Rows are points. Each table stands for the endless flat space through its points: a line for two points, a plane for three, and so on. Write the one point that lies in both, or say that there is none.
In the rows, 128 means zero.

First (2 x 4):
[[156  90 107 100]
 [126 135 157 105]]
Second (3 x 4):
[[122  93 139 102]
 [186  78 145 117]
 [164 106 127 106]]
They share: [144 108 127 102]

First (6 x 9):
[[105 127 126 179 133 190  74 148 191]
 [100 156 136 192 135 163  84 153 185]
 [121 121 114 156 166 190 128 149 185]
 [129 135 134 108 128 184 104 145 145]
 [ 97 144 100 137 128 159  88 168 143]
 [113 135 118 164 105 191  63 161 159]]
Second (2 x 9):
[[104 145 122 153 142 162  82 161 171]
 [100 165 146 169 102 166 106 133 147]]
They share: [103 150 128 157 132 163  88 154 165]

First (6 x 14):
[[148 155 118 111  86 154 159  90 123 126 110 155 158 133]
 [109 151 153 188  96  93 173 154  94 137 105 199 189 114]
 [107 112  59 149  99 159 126 115 138 128 111 112 104 244]
 [164 141 110 113  96 142 145 112 119 124 102 157 148 153]
 [ 85 130 161 151  95 111 192 111 116 158 141 174 162 120]
 [115 120  69 155  93 157 135 115 120 127  99 121 113 227]]
Second (2 x 14):
[[ 87 116  91 178  80 120 186 124 103 134  82 117 166 165]
 [112 166 116 143  90 165 141  94 133 129 132 167 141 165]]
They share: [102 146 106 157  86 147 159 106 121 131 112 147 151 165]

First (6 x 20):
[[ 79 129 127 159 130 149  64 132 172 130  67  21 116 145 188 100 177 156
  115 116]
 [103 104 179 194 135 122  87 179 140  77 123  77 101 155 145 153 172 161
   94 129]
 [107  90 142 175 136 133  89 159 159 125 111  76 108 126 168 133 141 173
   99 132]
 [145 113 168 191 110 151  66 117 142  83 121  43 146 129 125 114 160 196
   33  53]
 [100  89  93 114 192 129 187 186 172 182 147 165  63  96 173 146 109 123
  126 165]
 [116 118 186 212 120 141  55 164 139  64 108  44 113 158 151 145 177 183
   80 113]]
Second (6 x 20):
[[103 104 115 134 180 124 102 224 158  91 155 129  59  91 135 144 178 137
   73 185]
 [ 62 154 172 151 163 136 137 153 235 137 112 159 108 146 192 157 179 115
   53 149]
 [ 97 151 160 177 134 137 143 124 161 135  98  71 120 194 152 129 177 130
  129  76]
 [ 95 122 119 112 135 145 102 196 155 122 113 129 119 148 138 135 242  71
  119 114]
 [127 152 181 177 113 155 167 145 111 120 110  28 123 187 155 145 137 135
  168  68]
 [ 56 129 148 142 171 130 107 153 213 125 105 153  99 146 177 140 205 110
   56 134]]
They share: [ 97 124 146 156 157 134 123 170 152 108 123  93  89 143 152 139 169 135
 102 124]

First (6 x 24):
[[ 70  64 145 148 142 148 166 159  70 130  37  95 142 152 179 171  96 133
   70 184 132  91  82 127]
 [ 59 129  86 109 134 136 116 122 127  99 114 105 132 162 180 192  88  61
  125 176  68 153 160 146]
 [ 44 105  73 124 123 160 123 123 132 109 102 102 102 156 198 187 119  69
  126 189  47 168 165 128]
 [133 137 148  29 158 156  40  50  93 123 136  87 178 134 108 142 114  99
  101  86 136 103 154 114]
 [ 88  80 143  60 127 221  75  49 105 139  86  79 117 111 183 147 173 147
  117 135 115 119 148  52]
 [116  86 123  80 147 176  60  75  89 152 113  93 128 129 105 112 166  96
   78  93 100 129 150 109]]
Second (3 x 24):
[[112  95 190 134 137 177 118  53  78 102 124 120 166 158 108 115  90  93
   65  83 157 130 142 153]
 [107 105 156 114 126 170  97  87  98 115 105 107 161 133 130 129 114 103
   84 113 129 113 128 148]
 [102 105 138 104 129 161  92 105 102 126  94 102 154 126 138 137 124 105
   91 127 117 108 122 139]]
They share: [ 97  95 136 104 146 150 103 107  90 135  91 105 145 137 132 139 120  99
  86 125 121 115 124 126]

First (5 x 24):
[[ 92 125 148  94 146 150 125 101 151  97 145 153 171 149 150  95 145 115
  162 148 168  89 144 144]
 [ 55 121 171  80 181 167 123 114 158  97 164 154 185 139 152 108 151 116
  164 181 166  54 129 160]
 [ 93 117 133 103 141 145 119  99 145  94 148 142 172 167 167  86 157 106
  165 139 161  98 153 134]
 [ 96 106 156  65 161 130 115  69 169  95  97 154 113 124 167 129 115 136
  194 171 134  69 149 132]
 [142 136 148  94 103 110 140  85 154  97  91 158 128 119 127  95 100 127
  156 121 169 116 147 130]]
Second (7 x 24):
[[102 173 104 104 141 151 124  81 143  69 124 184 196  99 144 100  79 126
  114 159 124 159 131  83]
 [104 157  88  52 187 122  98 134 164 131 131 142 138  39 143  90  86 101
  176 153 161  98 161  72]
 [ 87  65 204  72  91 102 152 105 168 105  83  98  85 149 139  75 147 101
  209 129 168   8 145 149]
 [120 142 151 130 129 142 123  69 135  46 139 193 217 150 108 108 106 131
   92 164 108 185 111 127]
 [ 94 111 220 135  63 138 175  48 137  47  88 156 140 227 139  93 158 137
  149 153 160 105 101 174]
 [119  51 197  94 121  91 108 113 194  97 127 121 141 132 146 117 144 102
  171  94 164  47 177 209]
 [107 128 148 118 129 128  99  99 196  90 136 150 150 121 178 125 145 113
  165 101 202 117 173 189]]
They share: [106 124 156  89 133 122 132  96 155  94 113 148 143 127 146  99 118 119
 161 145 160  90 141 136]

First (4 x 24):
[[ 94 146 165 178  88 187  75  86 135  66  99 144  71  77 190 115 141 116
  137 105 178  83 129 126]
 [ 65 182 140 168  83 177  54  62 143  56  92 120  59  53 189 154 137 111
  118  90 201  68 144 129]
 [102 165 203 207  93 138 126 137 169 137  55 130 122  87 201 125  92  66
  182  99 143 104 119 167]
 [101 224 146 132 101 117  84 110 185 104  68 126 101 107 129 160 107  63
  124 102 147 134 210 171]]
Second (4 x 24):
[[118 182 148 198 118 149 116 111 157 126  57 148  86  74 173 120 153  95
  182 100 114 118 166 187]
 [117 154 151 173  79 173 105 123 155 112  64 155  86 119 181 107 154  76
  167  87 142 126 155 177]
 [ 80 194 177 146 106 148  91 116 154  61 120 160  84  93 137 145  87  95
  102 113 156 132 172 130]
 [ 83 166 145 163  61 185 119 147 151  96  82 181  70 133 177 125 136  58
  145  61 146 158 157 185]]
They share: [112 167 168 160  97 157  90 110 156  90  87 147  92 104 160 118 126  92
 140 111 151 116 162 147]

First (7 x 24):
[[105 160  98  83 121 126 202  79 126 120 117 172 128 144  69 116 142 174
  216 129  78 101  59 179]
 [ 85 182 194 172 121 136 167  69  61 199 202 166  76 250 177 153 124 120
   87 210 155 102  91 138]
 [102 163 166 154 134 118 203  61  60 162 150 155 120 176 127 127 137 128
  158 152 123  67  68 169]
 [ 95 147 173 118  94 113 139  84 120 161 169 147  50 206 173 174 101 162
  128 178 137 147  87 137]
 [ 93 175 172 153 128  96 172  46  93 194 158 122  72 147 190 151  92 141
  127 119 148 119 119 181]
 [125  93 132  33 152  98 178 164 135 182 140  84  66 133 180 195  92 139
  231 115  72  87 135 113]
 [ 94 168 215 208 134  79 181  22  38 196 159 113  89 146 201 139 104 112
  109 121 171  79  96 187]]
Second (3 x 24):
[[132 118 177 121 137 114 161  76  95 185 168 165 105 170 123 154  85 143
  186 104 141  85  92 136]
 [ 78 159 131  88 122  79 169 121  91 134 130 101  82 133 193 152 141 125
  169 153  95  97  86 148]
 [114 140 151 100 125  95 180 112  90 155 152 139  92 153 143 156 119 125
  185 127 115 100  98 142]]
They share: no point

First (3 x 24):
[[149 146 149 110 168 146 139 159 160 135  92 162  94 149 117 115  91 193
  123 127 184 137 130 170]
 [143 155 143 104 153 149 148 177 151 123 113 147 118 176 138 121 103 169
  111 121 154 107 133 143]
 [133 137 142  94 164 157 115 156 130 100 127 173 125 146 161 128 114 159
  124 153 140 144 138 176]]
Second (2 x 24):
[[109 118 138 110 137 138 106 178 141  90 132 164 143 149 154 140 132 131
  112 169 130 116 123 157]
 [120 129 139 101 148 148 112 170 134  93 133 166 138 152 161 135 125 141
  116 160 130 125 131 162]]
They share: [131 140 140  92 159 158 118 162 127  96 134 168 133 155 168 130 118 151
 120 151 130 134 139 167]

First (2 x 24):
[[136 134 147 137  79  96 149 155 121 168 157 126 127 170 136  94 154 171
   97 145  93 141 121 179]
 [160  94 151 133 107 116 169 163 133 160 113 142 107 166 112  98 154 163
  105 181 125 141 109 143]]
Second (3 x 24):
[[150 123 134 154  64 103 157 173 110 148 173 127  86 161 139  96 158 143
   86 166 107 129 104 175]
 [151 126 133 147  72 108 151 164 116 152 164 136  94 155 148 107 159 152
   82 160 117 125 108 173]
 [125 124 147  97 108  98 135 126 136 192 118 130 150 187 134 117 133 206
  118 124 113 133 144 173]]
They share: no point
